Each row is a point. Each copy is the shape, with its points in the same order, turned, moved and blurred by noise. Some copies are also mirrored. Which?

Shape (9 x 3):
22; -56; 57
-30; 4; -77
42; -55; 29
31; -64; -22
-16; -5; 10
-7; -8; -39
62; -56; 29
-21; -25; 22
12; 21; -67
Copy 1, 9 rows:
-50; -3; 60
-29; 34; -90
-34; 26; 53
-44; 61; 13
-33; -16; -16
-25; 26; -43
-22; 36; 64
-51; -17; -1
12; 39; -64
Copy 1 is: mirrored
Copy 2:
-17; -31; 83
30; -49; -70
17; -20; 66
51; -45; 35
-24; -31; -1
14; -34; -26
29; -8; 80
-26; -48; 17
38; -9; -57
Copy 2 is: only turned
Copy 3:
25; 70; 42
3; -26; -77
52; 61; 24
51; 62; -45
-8; 13; 4
4; 2; -49
73; 60; 8
-11; 41; 10
26; -28; -53
Copy 3 is: mirrored
Copy 4:
-18; -34; 88
44; 1; -52
-9; -60; 65
31; -65; 30
-6; 7; 20
21; -13; -17
-18; -75; 66
1; 7; 43
7; -28; -55
Copy 4 is: mirrored

Shape (7 x 4):
28; -45; -11; -56
12; -19; 23; 2
-5; -7; -24; 3
-3; 4; 10; -29
-22; 14; 33; 7
-24; -6; 2; 31
80; 3; 53; -20
Copy 1 (7 x 4):
3; -73; 17; -5
-18; -17; 24; 13
7; -2; -12; 7
-9; -14; 9; -29
-29; 29; 4; -12
-4; 28; -15; 20
-13; -15; 95; 6
Copy 1 is: only turned
Copy 2 (7 x 4):
13; -36; -42; -51
-6; -30; 11; -9
15; -23; -9; 19
-8; 5; -3; -19
-12; 2; 40; 4
15; -26; 35; 29
-89; -40; -16; -35
Copy 2 is: mirrored

Shape (12 x 8):
34; 67; 32; -8; 20; -9; -53; -2
39; 56; -42; -18; 18; -18; -35; -1
-9; 71; 34; -41; 15; -5; -47; -13
-82; -17; 36; 57; -38; -22; -3; -55
39; -5; -5; -14; -9; -18; -45; 24
-7; 16; -11; 6; -24; 30; -14; 33
13; 14; -13; -40; 14; 44; 30; 58
-20; -24; 61; 22; -7; -33; 15; -7
16; 38; -4; -20; -31; 34; -26; 40
-9; -26; 28; 3; -64; -8; 34; -33
5; -25; 57; 35; -6; 36; 36; -28
-5; 12; 53; 56; -38; -53; 27; -18
Copy 1, 12 rows:
31; 2; -8; -2; 95; 20; -42; 9
-10; -32; -59; -20; 75; 28; -24; 8
20; 10; 4; -31; 59; 16; -70; 1
-8; -10; 36; 59; -15; -86; -35; -37
17; -48; -19; -5; 50; 5; 0; 49
-14; -18; -9; 32; 10; 32; -17; 30
-19; 10; -12; -21; -6; 68; 20; 38
25; 16; 26; 19; 8; -58; 18; 5
10; -20; -16; 19; 20; 58; -31; 44
42; -30; 9; 27; -37; -29; 12; -24
15; 2; 55; 41; 3; -1; 41; -30
45; 20; -17; 55; 13; -61; 10; -22
Copy 1 is: only turned
Copy 2:
62; -18; 14; -62; 31; -9; -5; -6
55; -37; -32; -18; 5; -7; 10; -35
36; 3; -3; -80; -2; 2; -29; -9
-58; 34; 59; 11; -8; -49; -70; -42
38; -47; 9; 3; -7; -28; 17; 22
45; 17; -4; 27; -24; -12; -16; 20
36; 24; -31; 30; 0; 41; 36; 46
-43; 18; 58; 4; 30; -28; -13; 7
70; 16; 1; -4; -34; -14; -2; 30
-20; 40; 76; 15; -34; -15; 20; -17
-4; 45; 76; 31; 38; 17; -11; -7
-19; 45; 63; -7; 21; -65; 3; -36
Copy 2 is: only turned
